Each row of a before or after table is a point. One or more steps were done to the points. Then noise was added and the rows were shuffled. The steps act on how far a point lies along the listed directions, d1 being the first. Name the steps. A step turns or swaps two directions, mirrors them in a line or flattens them onto one, adds a multiple of one to another, or multiplies one. Angles are multiples of 10 degrees, from the lower direction toward the higher: turns from -170 to 170, lines from 10 to 170 but not 90. Use the fewest steps. Two steps may share a direction if one is a turn and the other turns, adds or multiplies; they go together, in the order done. Otherwise the lowest direction goes first.
In the rows, zero is written as 128.

Directions:
(1): [96 98 90]
(2): [ 83 163 138]
(3): [110  93 170]
Before (14 x 3):
[[125 157 106]
 [106 139 181]
 [131 168 140]
 [117 192 133]
 [112  47 106]
 [167 158  97]
 [154  72 157]
 [151 140  91]
 [106 124 123]
 [103 108 130]
 [120 113 178]
 [155  98  92]
 [139 128 118]
 [129 167  84]]
After:
[[105 108 121]
 [114 155 189]
 [134 124  68]
 [165 104 189]
 [162 129 174]
 [149  96 131]
 [110 190 105]
 [190 120 122]
 [ 54 121  37]
 [162  77 120]
 [ 88 116 113]
 [137 129 117]
 [162 110 102]
 [108 172 162]]
Steps: multiply d1 by 1.6; swap d2 and d3

Directions:
(1): [183 109 135 173 164 111  87 139]
(2): [118 185 158 103 162 130 108 176]
(3): [105 135  76 168 154 179 136 152]
(4): [191 158  95 113  86 138 143 153]
Before (12 x 8):
[[108 100  97 172 169 150 135 144]
 [ 44 131 124 167 196 155 117 159]
 [ 47 105 166 115 160 107 124 109]
 [114 123  71 141  90 149 182  97]
 [110 127 182 125 193 112  95 148]
 [121 131 102 130 110 149 173 108]
 [ 68 130 146 125 196 136 109 141]
 [ 74 112 147 170 183 166 107 122]
 [136 119  46 192 111 178 147 103]
 [ 93 146 161 123 171 139 103 130]
 [128  96 145 118 114 119 148  62]
 [169 144 151 124 155 114 104 158]]
After:
[[147  79  68 148 105 141 153  95]
 [108 171 129 111 137 148 155 145]
 [139  91  40 182 100 163 161 122]
 [163 104  82 111  56 124 165 109]
 [111 204  95 153 169 178 113 176]
 [145  91 105 149 105 141 137  87]
 [138  84 152 153 156 103 107 104]
 [168 105  79 169  98 181 146 119]
 [168  61 115 154 112 117 137  91]
 [ 98 198 114 107 139 150 155 162]
 [172 167 144  85 107 128 143 127]
 [146 123  73 158 143 154 141 160]]
Steps: turn d2 and d4 by -140 degrees
